Each row is a point. Any point is a mix of the corners, with weights that add up to 1. It lies inside the corners' shape when no weight is negative. Say inside or outside, and name the corners with a negative weight.

Corners:
(1): -24  -44
(2): 62  7
(3): 12  83
Points:
-18  -34 -> inside
-19  -38 -> inside
9  -21 -> inside
27  83 -> outside (1)
14  73 -> inside
16  -61 -> outside (3)
55  8 -> inside
47  2 -> inside

Corners:
(1): 42  54  -38  -1  -50  1  21  2
(2): 8  -16  12  70  -68  -28  21  28
(3): -8  95  14  -13  74  -34  38  38
(4): 0  -48  -55  -18  10  5  -49  47
(5): -38  -49  38  -7  -15  -21  70  31
(6): 17  -9  15  48  29  -33  24  0
(7): -12  -12  13  -41  9  -65  -32  1
(8): 24  -6  56  17  49  43  -19  -19
(9): -28  16  -37  10  9  -5  -17  -26
Points:
10  -4  7  3  13  -7  -8  5 -> inside
-4  -22  51  66  -16  -15  22  -28 -> outside (1, 3, 4)
-6  -23  -15  -6  29  -26  -39  27 -> outside (1, 5)
11  11  0  34  -2  13  12  6 -> outside (7)
0  16  -7  -15  24  -3  -7  -5 -> outside (2)
-6  25  -3  11  27  -21  11  5 -> inside

Corners:
(1): -41  31  -22  29  -25  35  13  -39  -48  50  20  6  32  -37
(2): -54  32  0  14  8  11  -3  39  -49  23  64  -7  35  -39
(3): 7  -36  0  -3  40  10  -12  -5  18  21  6  34  -44  42
(4): -50  21  -1  67  9  7  30  -5  -83  3  15  11  17  2
(5): 2  -29  18  -12  40  -29  20  -12  12  37  -23  -12  -3  8
(6): -15  -1  -6  -34  10  -19  -5  10  -34  16  -2  -5  -72  -15
(7): 11  -15  -26  16  19  -18  -21  -38  38  -17  13  4  -20  -18
(8): -14  14  -48  37  -8  24  51  30  -44  8  10  -6  29  -15
(9): -11  25  -26  29  12  2  -18  19  -95  47  22  -28  31  -15
(10): -45  45  20  32  -46  5  9  15  -49  30  2  -34  34  8
(11): -16  56  -19  58  -31  -17  22  21  -66  47  8  27  18  -34
(12): 31  -58  35  -14  2  6  -14  -15  -7  -29  8  50  -34  -6
(13): 9  29  -10  -88  34  -29  10  -7  14  -5  -25  26  -2  40
(14): 36  30  28  -34  51  18  14  -10  2  1  -34  5  -26  14
(15): -11  -16  -10  -30  31  -6  -32  14  17  -11  -44  23  -15  -17
Points:
1  -5  5  -16  23  -9  -5  -6  -12  7  2  24  -13  -4 -> outside (8, 10)
-17  9  -3  9  9  4  1  7  -25  20  15  10  0  -3 -> inside
2  -2  -6  1  13  -9  9  -12  4  4  -25  21  -17  0 -> outside (2, 9)
-54  43  20  44  8  12  -11  18  -66  74  14  -30  7  -16 -> outside (7, 8, 12, 13)
3  -4  -40  8  10  -17  0  8  -14  26  16  45  17  -17 -> outside (4, 6, 10, 14)

Corners:
(1): -33  -7  16  -22  23  21  55  19  -45  7  24  9  -18  19  18  11  -40  63  -35  -40
(2): 29  46  44  27  76  49  22  33  -37  41  -39  -15  26  11  14  -9  -14  -42  -4  -39
(3): 1  20  55  32  40  78  -15  -27  -2  60  -17  -35  -6  -12  41  -43  -15  -19  30  -11
(4): -40  12  -21  -12  9  29  25  -3  -9  6  25  46  44  -2  -38  -16  -63  50  -59  -30
(5): 13  -4  23  -29  -13  -15  -9  20  11  69  2  3  -16  41  -10  -75  50  2  11  5
(6): 37  40  45  30  66  19  22  -43  -5  12  -50  -25  -48  -33  39  -61  16  -29  9  -38
(7): -44  -9  -76  -75  -8  -66  23  9  12  -36  30  -3  58  21  13  24  -13  56  -18  16
(8): 49  14  -17  0  41  -23  6  -6  -21  50  32  25  -15  9  8  6  -58  15  -36  11
(9): -4  16  34  -3  -62  -27  -10  43  2  2  -35  -20  -42  8  -5  -13  26  -17  10  40
(10): -40  -39  -31  -12  -3  0  15  14  0  -53  18  44  16  49  8  19  -16  7  -24  30
(11): -22  -27  50  61  7  -82  -9  23  47  35  -41  6  -22  29  15  -23  68  -9  0  6
(12): 0  40  26  0  6  -40  31  7  26  48  3  -22  -50  44  -59  -3  53  -11  39  23
(13): 39  -25  29  26  9  -33  15  35  49  3  -5  -53  1  -3  -27  -44  13  -36  38  -39
(14): -37  -3  -40  -28  11  22  33  40  22  -19  75  3  25  10  11  44  -6  26  -81  -20
(15): 59  38  64  9  5  -7  5  6  53  8  -24  -13  -19  61  12  -49  11  25  6  28
(16): -38  -30  9  -89  -5  -30  79  -5  10  25  35  33  53  8  14  26  -13  -1  -25  21
(17): -25  8  32  -36  7  14  -11  12  -18  -11  67  52  23  -3  19  22  -27  12  -17  -35
(18): -17  7  45  27  18  7  24  -39  -68  6  21  -16  39  -9  16  -40  -26  -5  -50  -8
(19): -25  -71  -3  -51  14  -20  -22  9  13  -17  5  8  48  26  -39  51  -3  34  -60  18
(20): 58  33  35  35  15  54  5  -51  -40  67  -34  13  2  3  58  -7  -14  -35  5  -84
(21): -22  8  29  -25  7  -36  10  -6  16  27  -7  -24  -27  56  1  -37  -43  -21  -17  -16
Points:
-6  2  26  -5  4  -12  12  3  6  26  2  -3  -8  14  7  -15  2  5  -7  -8 -> outside (2, 10)
21  13  23  9  25  21  1  -4  -22  13  -3  -10  -1  8  28  -18  -21  -1  -16  -27 -> outside (4, 11, 12, 16)
-53  -24  -34  -95  -35  -34  13  4  25  -13  72  28  37  36  -36  12  -41  43  -56  74 -> outside (1, 2, 6, 11, 13, 20)
-16  -10  14  -26  9  -7  24  4  0  12  15  12  18  14  2  3  -12  12  -23  -5 -> inside
2  5  30  -2  15  6  16  6  0  17  4  6  -2  18  8  -13  -6  -2  -12  -9 -> outside (7)
-3  -3  12  -20  14  8  15  0  -12  13  9  -1  6  9  9  -4  -10  -7  -11  -11 -> outside (4, 11, 15)
-79  3  3  -46  4  -9  37  23  -11  -4  35  3  22  -5  -11  27  -9  19  -44  5 -> outside (5, 8, 10, 13, 15, 20)

Corners:
(1): -11  49  3  58  -9  -15  -10  22  47  55  -25  -23  53  -46  -23  17  -6  -40  -22  -41
(2): 72  2  -52  21  44  -47  -21  -47  -3  38  -43  8  9  34  38  -14  -2  40  -3  -66
(3): -66  17  10  -35  -38  11  57  -21  -39  24  16  8  -23  36  62  -19  -5  -12  -33  34
(4): 6  7  20  -32  56  19  22  7  -2  27  -1  -11  68  29  -76  -19  -28  12  -38  2
(5): -32  15  -24  17  38  -16  -4  30  23  -34  -35  -10  12  -53  -10  19  21  -50  6  47
(6): -64  -13  28  -21  -46  3  -23  -30  36  16  42  -51  -50  -41  41  -67  15  2  -10  38
(7): 6  6  34  27  29  -34  -33  38  7  62  39  -7  -45  1  -49  53  -26  -8  33  54
(8): -75  -54  -58  16  -63  39  55  -27  25  -58  19  -71  -46  63  53  -74  -66  20  67  -59
(9): 24  32  63  3  52  23  51  -5  25  11  53  -36  7  -28  -54  11  -28  -39  -18  -22
(10): 39  24  -36  39  23  24  -20  44  -14  23  29  -46  -49  12  -2  -44  5  8  19  38
(11): -15  -62  -19  36  -15  0  63  -27  6  -45  -20  -35  45  8  4  11  3  29  31  -43
(12): 7  -16  -26  45  -15  -64  -56  15  9  6  -56  62  -5  9  40  -56  -95  -29  4  29
(13): -16  5  32  -15  4  17  3  54  -27  25  -24  -30  -16  18  74  33  -3  4  53  -11
(14): 40  -57  1  49  34  -4  -37  -38  6  -19  -10  -15  -28  66  -64  51  -57  -23  -15  -1
(15): -42  -16  -4  0  30  14  -26  55  11  50  40  28  26  31  7  -33  13  -46  -20  -37
(16): -20  -8  -36  3  45  -8  -60  26  -34  57  -21  10  -43  -49  18  37  -26  -16  -41  54
(17): 61  -22  -8  -8  41  -81  -1  -42  -26  -38  -26  29  -21  53  -50  58  0  43  -51  -28
(18): 26  -54  -10  31  -10  -37  49  -40  34  -5  -48  37  -21  31  -39  -50  44  4  -5  -33
(19): -72  5  17  10  7  -28  22  47  0  40  19  -71  26  -49  -30  -39  0  -54  -29  30
(20): 20  33  -8  21  71  -42  -76  -16  -33  -29  -59  36  -53  -67  -13  -7  39  -2  -6  29
(21): 63  -30  29  -22  -43  -20  -59  -31  -16  13  64  -46  0  -23  -2  1  -63  -23  72  -11
Points:
-28  8  9  26  30  -14  7  36  -3  21  -6  -19  -2  -29  -23  25  23  -34  -16  16 -> outside (2, 4, 6, 8, 12, 21)
3  -17  -3  9  3  -15  11  -12  2  0  -3  -19  -9  15  -8  2  -19  4  0  -8 -> outside (15, 20)
-7  4  13  13  11  -12  14  8  15  23  -2  -10  12  8  -13  -7  3  -15  -17  -1 -> outside (8, 16, 20, 21)
19  -13  -10  22  9  -19  -3  -23  9  -4  -9  -4  -17  7  -17  -3  -19  3  2  -2 -> outside (13, 15, 19)
-15  1  5  10  1  5  9  0  8  -3  7  -34  -20  -10  -11  -18  -23  -17  -1  9 -> outside (2, 7, 11, 15)
